Every row gives one point. Any point is a mix of the corners, with weights that add up to 1. It lies inside the corners' shape when no weight is negative. Is each point inside? If not, which corners have a negative weight?
(in the rows, 128 means zero)

Corners:
(1): [113  84 128]
(2): [126 108  54]
(3): [184 207 198]
(4): [ 81 111 100]
Points:
[108 105 142] -> outside (2)
[133 105 137] -> outside (4)
[169 185 179] -> inside
[148 159 174] -> outside (2)
[147 131 142] -> outside (4)
[127 115  74] -> inside
[102  87  88] -> outside (3)
[120 100 120] -> inside
[ 89 115 104] -> inside

Corners:
(1): [145 107 105 165 140 122 160 165]
(2): [150 125 130  73 173  84 144  88]
(3): [149 182 200 163 127  97 163 125]
(4): [165 119 130 189 100 176 187  69]
(5): [143 195 155 123 137 179 120 152]
(6): [ 66 137 101 142 120  87 151 189]
(7): [152 145  86  92 104  88  80 143]
(8): [ 39 177 108 205 178 197  64 173]
(9): [128 125 228 127 167 174 104  80]
Points:
[105 154 120 164 145 129 149 153] -> outside (7, 9)
[ 95 160 134 164 156 160 107 142] -> inside
[114 122 174 135 159 166 107  80] -> outside (1, 3, 5)
[110 157 104 133 139  82 116 169] -> outside (4, 5, 9)
[135 130 138 148 145 134 139 138] -> inside

Corners:
(1): [165 121 122 103 134 111 127 167 117 186  83  79]
(2): [ 87 137 203 132 160 138 160 140 158  60 142  71]
(3): [ 92 167 168  79 122 122  57 120 129 227  59  76]
(4): [179 152 126 112 151  90 183  99  59 154 163 112]
(5): [ 99  91 169 176 123 175 185 128  75  43 186 182]
(6): [189 172 159 134 110  71 103 135 125 213 133 109]
(7): [155 185 125 182 161 104 155 136  54  88 170 112]
(8): [136 151  64 104  89 133 156 165 163 126 135 107]
(9): [ 75 129 181 153  85  66  96 187 142  84  99  38]
(10): [ 87  94 142 201 146 181  81 108 125 144  83 101]
(11): [205  96 139 110 182 174  99  75 173 118 123 171]
(12): [104  75 162 153 145 162  82 148 167  92 150  87]
(13): [ 81  76 118 152 138  90 168 173 136  81 139 145]
Points:
[133 126 126 136 131 113 131 141 115 138 125 116] -> outside (2)
[137 151 159 116 132 112  99 154 154 132 109  70] -> outside (4, 5, 10, 13)
[148 120 133 143 143 135 147 128 117 115 148 130] -> outside (3, 9)
[142 124 152 138 150 126 117 126 119 134 119 108] -> outside (8)

Corners:
(1): [115 100 117 151 142  97  87 154 120 134 114 110 193 155 123 143 123  83
 150 157]
(2): [123 142 125 141 137 107 107 170 127 147 142  91 161 134 102 114 152  99
 122  94]
(3): [ 97 158  80 132 114 151 104 129 162 159 170 116 121 136 149 139 154  96
 149  82]
(4): [145 105 148 130 115 106 119 249 192 160 139 131 148  91 115  60 165 164
 108 116]
(5): [ 91 127 130 121  94 134 163 129 124 153 105  69  96 127 120 133 137 169
 114 136]
(6): [163 156 110  94  98  99 112 165  99 168 120 121 123 116 167 161  72  94
 137 138]
(7): [116 120 129 131 124 127  48 118 156 120  96 170  64 151 144 107 160 131
  93 182]
(8): [150 136 131  91 115 128 156 125 108 107  82 142  81 160 110 159  94 133
 151 119]
(9): [117 103 103 152 143 155 137 123 139  99 132  76 115  96 112  98  85 152
 137  94]
(10): [ 91 144 105 146  97  64 114 136 136 128 136 151 163 135 108 139 160  92
 165 108]
(11): [143 112 117 128 139 165 126 171 144 130 121  94 114  79 126 105 134  99
 137 119]
(12): [184 115 112 158 128 148 109 142 154  87  86  78  86 112  89  96 111 128
 134 114]
(13): [116 143  81 177 144 149 119 141 126 135 150  95 139 134 114 133 174  93
 185 141]
(14): [ 84 154  94 181 120 125 127 111 144 177 110  91 113 143 123 111 128 105
 126 137]
(15): [125 148 122 152 146 189  77 163 178 158 121 106 152  69 115  77  82 128
 168  81]
(16): [ 93 122  97 104 105  95 142 115 129 154 134  98 124 134 131  88 150 135
 129 172]
(17): [136 144  89 123  88 130  86  82 119 137 107 182 119 147 133 115 156 141
 114 153]
(18): [120 155  96 124 124 146 148 125 170 126 106 120 110  81 120 111 114 200
 144  50]
(19): [101 155 146  89 103 147 183 166 172  92  97 109 102 109 140  81  89 208
 100  72]
(20): [159 154 181 110 109 120 145 117 181 106  79 178 133 116 124 126  79 163
 167 131]
(21): [163 139 109 151 109 118 106 118 137 120  82 139 107 114 143  98 151 150
 164  79]
Points:
[132 145 125 129 118 135 112 129 142 129 101 132 114 128 127 128 117 128
 142 121] -> outside (4, 9, 16)
[122 134 113 131 120 122 110 137 136 143 119 127 125 128 130 125 132 121
 139 129] -> outside (12, 19)
[112 141 122 120 126 129 119 132 129 147 114 117 129 132 128 120 126 126
 132 149] -> outside (3, 4, 9, 10, 12, 21)
[133 126 120 126 118 152 146 128 160 113 106 111  81 116 114 101 122 159
 123 127] -> outside (1, 2, 6, 10, 15, 21)
[128 130 115 133 121 125 121 146 139 130 116 119 125 121 122 120 132 120
 144 119] -> inside
